Rows are points. Each copy is the shape, with its points in the same order, turned, moved and blurred by noise. Some copies are also mirrored. Which?
In the rows, 128 means zero.

Shape (5 x 2):
[[134  81]
 [106 154]
 [142 118]
 [ 77 168]
 [ 89 166]]
Copy 1:
[[147  85]
 [ 99 145]
 [143 123]
 [ 71 148]
 [ 77 151]]
Copy 1 is: only turned
Copy 2 (5 x 2):
[[164 108]
 [ 91 130]
 [139 137]
 [ 60 111]
 [ 66 123]]
Copy 2 is: only turned
Copy 3 (5 x 2):
[[140  72]
 [135 150]
 [118 101]
 [155 176]
 [145 169]]
Copy 3 is: mirrored
Copy 4:
[[112  97]
 [100 176]
 [130 131]
 [ 71 197]
 [ 88 189]]
Copy 4 is: only turned

Shape (7 x 3):
[[ 81 104 122]
 [150 175 151]
 [ 97  58 113]
 [ 93 136 116]
 [113 143 168]
 [132 124 116]
 [ 97 213 109]]
Copy 1:
[[ 85 110 172]
 [179 148 137]
 [ 71  69 153]
 [110 132 158]
 [159 121 163]
 [120 116 123]
 [133 208 158]]
Copy 1 is: only turned
Copy 2:
[[ 64 137 121]
 [157 115 150]
 [ 60 171  77]
 [ 86 111 126]
 [115 143 159]
 [114 125 107]
 [107  51 162]]
Copy 2 is: mirrored

Shape (10 x 6):
[[173 185 111 131 167 124]
 [ 76  96 110 104 109 127]
 [111  82 121 164 123 186]
 [ 54 135 129 133  90 124]
 [ 65 109 143  95  98 119]
 [142 130  98 159  96 201]
 [161 161  77 141 148 111]
 [168 146  94 196 152 113]
 [ 87 108 110 101  75 112]
 [194 160 129 143 127 107]]
Copy 1 (10 x 6):
[[122 107 167 107 176  99]
 [122 112  87 135  61 156]
 [134 142 147 179 103 197]
 [ 99 127 125 156  41 117]
 [120 153  84 139  49 120]
 [135 137 192 134  99 190]
 [136  67 167 110 147 117]
 [152  58 189 158 151 126]
 [141 115 107 114  41 138]
 [175 109 173 118 143 102]]
Copy 1 is: mirrored
Copy 2:
[[105 169 115 103 164  88]
 [135 106 113 141 100 191]
 [129 150 162 206 128 175]
 [ 93 114 107 146  60 174]
 [120  92 127 120  78 187]
 [143 202 133 186 115 154]
 [126 154  82 133 156  97]
 [111 148 109 173 158  74]
 [151 105 100 137  71 171]
 [141 155 134 120 136  69]]
Copy 2 is: only turned

Shape, 15 rows:
[[122 117  96 184 158 137 118 114 143]
 [126 185 159 110  78 103 174 135  80]
 [127 176 122 109 113 161 204  86  96]
 [143 148  91 161 141 164 105 123 127]
 [202 149 132 127 107 102 178 113  81]
 [149 164  72 181 129 168  92 131 162]
 [ 88  56 109 128 104  92  95  75 106]
 [168 215 126  80  97 128 157  95 102]
 [104 147 134 160 167 168  99 135 170]
 [176 137  83 151 102 162  91 159 133]
 [164 155  94 116 194 116 108 140 149]
 [104 146  87 137 129 176  87 153  95]
 [115  67 119  98 136 118 119 110 165]
 [ 92 210 128  93 113 117 152  99 119]
 [118  54 161 135 127 125  73  77 108]]
Copy 1, 15 rows:
[[128  88 110 151 166 149 114 103 157]
 [134 220 147 144 142 112 163 112 104]
 [118 216 120 149 138 184 179 103 152]
 [172 101  85 154 179 160 137 127 150]
 [143 178  97 175 125 108 175  66  94]
 [187  96  85 151 196 156 130 127 174]
 [115 110 122 144  67 142  58 144 140]
 [181 229  88 115 147 149 165  97 116]
 [141  72 135 100 189 169 153 135 141]
 [184 103  65 160 152 116 153 151 149]
 [134 100  59  88 182 125 141  92 132]
 [131 127  82 148 165 159 131 186 130]
 [123  99 109  92  80 118 122 127 178]
 [145 218 137  99 164 163 128 115 144]
 [126  72 128 131  70 158  94 132  92]]
Copy 1 is: only turned
Copy 2, 15 rows:
[[138  88 136 194 147 108  95 135 133]
 [114 197 166 110 113 143 140 103  79]
 [ 80 153 166 167 101 156 156  63 121]
 [131 103 149 183 129 152  83 145 147]
 [151 147 123 119  74 130 117  62 120]
 [149 104 137 208 125 160  99 172 162]
 [ 52  92 133 139 111  55  72 157  87]
 [102 198 132 128  85 176 132  97 148]
 [118 100 168 168 189 142 108 161 170]
 [155  96 137 156  90 177  91 177 134]
 [137 105  84 149 164 158  97 124 170]
 [107 106 160 173 134 190  73 154 103]
 [ 76  63 121 109 137  89 120 153 143]
 [ 69 191 142 149 141 161 137 117 123]
 [ 72  83 173 112 126  69  48 134 128]]
Copy 2 is: only turned
Copy 3, 15 rows:
[[159 107 138 161 131  83 112 137 122]
 [ 69 163 139 141 154 191 150  86 160]
 [106 145  87 171 178 161  98  59 163]
 [138 147 109 161 142  92 107 155 127]
 [103 153 101  89 178 146 157  78 125]
 [133 126  99 166 148  77 112 193 141]
 [163 137 147 124  33 105 130  78 154]
 [ 81 193  99 129 190 146 125  96 195]
 [167 125 161 179 148 116  84 174 148]
 [136 156  83 135 127 113 140 191 124]
 [181 174 145 146 186  84 148 147 147]
 [132 183 118 196 108 117 113 157 115]
 [215 134 140 135  98 132 134 110 173]
 [ 92 171 143 183 163 141 122  92 209]
 [175 146 164  94  57 121  83 106 135]]
Copy 3 is: mirrored
